Every row gives one point. Any point is a mix of the corners, with weights that add up to 1. It lies inside the corners' shape when no weight is negative. Is each point inside? If not, which corners have a negative weight?

Corners:
(1): [ -8   4 -30]
(2): [95  1 28]
(3): [ 59 -37   2]
(4): [-63   5   6]
Points:
[ 24 -20   4] => inside
[ 83 -24  -5] => outside (4)
[-2 -8  7] => inside
[-27 -12 -14] => outside (2)
[ 68 -17  13] => inside
[83  0 23] => inside

Corners:
(1): [-84  13 -43 -54]
(2): [-50  40  41 -39]
(3): [ 73  -7 -49  93]
(4): [ 61  64   8 -23]
(5): [-17 -42 -20  -6]
Points:
[-19 -35 -35  23] => outside (4)
[ 2 27  6 -4] => inside
[ 18 -17  25 -26] => outside (1, 3)
[-51  11 -38 -29] => inside
[-23  76  20 -86] => outside (3, 5)

Corners:
(1): [ 24  15  53  68  25  11  22 -49]
(2): [-51 -44  12  -3 -12  46   4  -6]
(3): [ 42 -15  43  66  21   2 -29 -27]
(4): [ 52 -46   9 -14   2 -13  19 -61]
(5): [  6  18 -12  33  27   9  23  -9]
(6): [-29  15  32 -16 -14  16  31  63]
(7): [ 15   6  22   9  63 -15  23 -32]
(8): [  4  52 -16 -45   7  12 -18   7]
(9): [-17  24 -24 -24 -18 -29 -21 -22]
Points:
[ 86  -9  31  95  69 -39   5 -93] => outside (2, 6, 8)
[ 17 -11  13   0   5  -3  13 -26] => inside
[ 11   1  25  13  23  13  18 -13] => outside (9)
[  5 -10  32  27  -6   0  -3 -21] => outside (5, 7, 8)
[ 0  4  5 -2  9  1  4 -5] => outside (1)
[ -1  13  -1 -18   9   4   2  11] => outside (1)

Corners:
(1): [ 15 -35  19   8  26 -10 -13  13 -33]
(2): [  8   0  15   0  12 -62  95   4 -10]
(3): [ -2  28 -29 -63 -19  44   0 -33  24]
(4): [ -6   6   7  -3 -19  26 -10  14 -21]
(5): [  2  27 -17   1  27  -8  21 -13  21]
(6): [ 13   6   3  -3  14   6 -22 -46  16]
(7): [-25  10  17 -19  19  21 -15 -20  20]
(8): [ 21  18  21   6  20   6 -14  11  -7]
(9): [  6  14   6   0  -4 -41  -5  25  10]
(10): [  7 -17  10   1  11  27  -5  -2  27]
Points:
[ 11   5 -16 -26   1 -27  34 -29  25] => outside (4, 7, 8)
[ 2 12  1 -4  5  3  7  0  1] => inside
[ 8  4 -1 -5  7  1 13  8  5] => outside (6, 7)
[  2  13   3 -15   7   1   8  -8   2] => outside (10)
[  4   9   6  -6   7 -10  23 -10   9] => outside (1)
[ 9 -8 10  1 13 -7 -4  7 -3] => inside
[  6  -2   3 -13   7   5  12  -6   7] => inside
[  4   8   0 -14   2   4  -1  -2  10] => inside

Corners:
(1): [-56  43  52  10 -38 -89   4 -36 -58 -23  23]
(2): [ 41 -13 -57  21  30  -8 -43  28  16 -37 -33]
(3): [-40  51 -23  14 -28   9   8 -60 -10 -13  93]
(4): [ 68 -47  23  57  51 -22 -72  21 -33 -25   6]
(5): [-62 -95  39 -22  -4  51  54 -53  82 -60   7]
(6): [ 22  -4 -38  64  55  21 -26 -82  58  23 -11]
(7): [  8  59 -50 -28 -16 -87 -40 -34 -42   4  24]
(8): [ -7   7  45   3  -6   4 -60  53  45  12  26]
(9): [ 58   9  18 -16 -48 -29  89 -19 -74 -58  33]
(10): [ 10 -67  52  55 -22 -88 -70  59 -39 -16  41]
(11): [ -4 -30 -55 -26  94 -16  43  29  17 -21 -16]
(12): [-62  -7  32   7 -37  57 -44 -24  34  43 -19]
Points:
[  0  38 -20   9  12 -14 -15 -44 -12   9  22] => outside (2, 5, 10)
[  3   6 -12   8  -2   3   2 -40  13 -38  12] => outside (10, 11, 12)
[ -4  11 -16   9  10   4  -4 -29   3 -14  21] => outside (10)
[ 27 -21  16  26  12 -15 -32   3 -17 -17  10] => inside
[-19 -30   2 -27  -2  35  25 -16  30 -34   5] => outside (1, 6, 10)
[ -4  13  19  30  -9 -13  -9 -17 -23  -3  37] => outside (2, 5, 7)

Corners:
(1): [ 21  40 -26 -25 -10 -17 -15   9   1  38  15 -11  22  24]
(2): [ 37   2   9 -19 -12  21 -46  -9   6  18  -2  21 -38 -24]
(3): [-14 -17 -61  -1 -13 -21 -20  20 -28  -8  28 -10 -26  28]
(4): [-15  38 -29 -21   1  -6  -3 -36  -1  -9  44 -27  24 -12]
(5): [-57  18   0   3 -39   4 -34  32  38  -5 -80 -15   1   3]
(6): [ 53 -26 -20   0   0  11 -25  28 -31  -8  25  33  38  -8]
(7): [-56  13 -21   1  -7 -11 -12  13   5   4 -43   8 -12 -16]
(8): [-11 -41 -14 -34 -17 -16 -36  -2  -4  28   0 -22 -17   2]
(9): [-15 -44 -42 -20 -52 -26 -32 -39  66  28 -27  15   7 -23]
(10): [-25  -3 -32  -1  32  -8  -5  48  22 -25  18  12   9  -1]
(11): [ 35 -72 -42  50  17 -34 -49 -16 -17  22  -2 -18 -13   7]
(12): [ 95 -24 -37 -21  16 -28   2 -15  22 -10  28  -5   3 -40]
(13): [-11  25  26  15  -3 -18   0   9 -19  14  16 -33   1 -23]
(14): [-43  -7  19 -43 -39  10   2 -30   0  54 -11  13  16  20]
(15): [ 45  -9 -12 -42 -30  14  -8   5  34  38  -1 -40 -27 -42]
Points:
[ 10 -12 -24 -17 -10  -7 -24   1  10  15  -2  -1  -2  -3] => outside (13)
[ 12   2 -25 -15  -5  -6 -22   6  -2  15   6  -4   0   6] => outside (9, 13)
[  5   4  -8  -5   1 -11  -8   1 -16  16  19 -13   1  -5] => outside (5, 9)
[ 10  -6   2 -30 -35   1 -15 -17   9  17   9 -15  -5 -24] => outside (1, 7, 10, 11)
[  5 -16 -12 -12 -11  -6 -18  -9  17  11  -9   0   1 -18] => outside (1, 3)
[ -4 -11 -16 -13 -17  -8 -24   5   8  14 -11 -11  -4  -3] => inside
[  7  -6 -20 -16 -16  -9 -21   1   8  19   0  -3   7  -2] => inside
